Rows are points. To make a cloud, some directions were put in groups of two or more. Within a group, all points are equally far from the middle, so they leave a hole (a ring in 2 directions, a hollow ball in 3). The other directions are filled evenly. Then the cloud was stretched, turned, moved and blurred a little. How many holes are there, and how many directions does each take, smallest first?
(in the rows, 128 means zero)

Cloud (19 x 3)
[[ 91 115 116]
 [114 202 138]
 [103  92  98]
 [ 76  99 146]
 [173  95 155]
 [145 123 158]
 [ 62 130 134]
 [ 91  97 172]
 [132 185  33]
 [ 68 126 101]
 [150 110 116]
 [190 141 150]
 [ 72 174 159]
 [137 111 141]
 [112  87  81]
 [ 85  78 186]
 [107 110 152]
 [ 83 150 186]
 [112  70 104]]
Holes: 0

Cloud (32 x 4)
[[129 133  82 159]
 [152  92 196 121]
 [150 185  86 146]
 [134 145 188 122]
 [141 200 114 136]
 [155 136  40 104]
 [175 150  54 121]
 [124 122  50  87]
 [119  81 167  70]
 [151 123  50 113]
 [110 148 191 144]
 [119 103  81 144]
 [ 79 143 127 126]
 [ 86  96 105 111]
 [158 183  75 142]
 [164 174 143  78]
 [ 85  90 122 160]
 [129 169 151  51]
 [128 116  51  81]
 [150 128 147  52]
 [ 92 149 176 105]
 [ 67  88 165 117]
 [132 170 168  99]
 [162  91 161  95]
 [ 92 146 174  96]
 [ 80 115 130 155]
 [147 150 172  96]
 [159 156 151  72]
 [127 196 133 128]
 [120 158  60 126]
 [ 86 127 187 108]
 [ 79 118 199 138]]
Holes: 1 (3)

Cloud (26 x 4)
[[ 96 141  41 176]
 [ 94 155 137 192]
 [141 164  74 110]
 [149 129 103 200]
 [136  59 138 174]
 [149 123  81 182]
 [133 119 123  81]
 [102 189  65 122]
 [ 88 118 157 138]
 [161 160 164 124]
 [153 116  85 178]
 [ 91  62  69 144]
 [114 189  67 120]
 [ 73 171  87 117]
 [100 105 166 136]
 [132 155  52 140]
 [100 179 138 170]
 [139 124 159  96]
 [154 178 157 137]
 [157 156 159 181]
 [ 83 119 136 193]
 [112  87  81  94]
 [105 140 107 214]
 [147 151 139 201]
 [153 112  79 164]
 [113 107 169 119]]
Holes: 2 (2, 2)
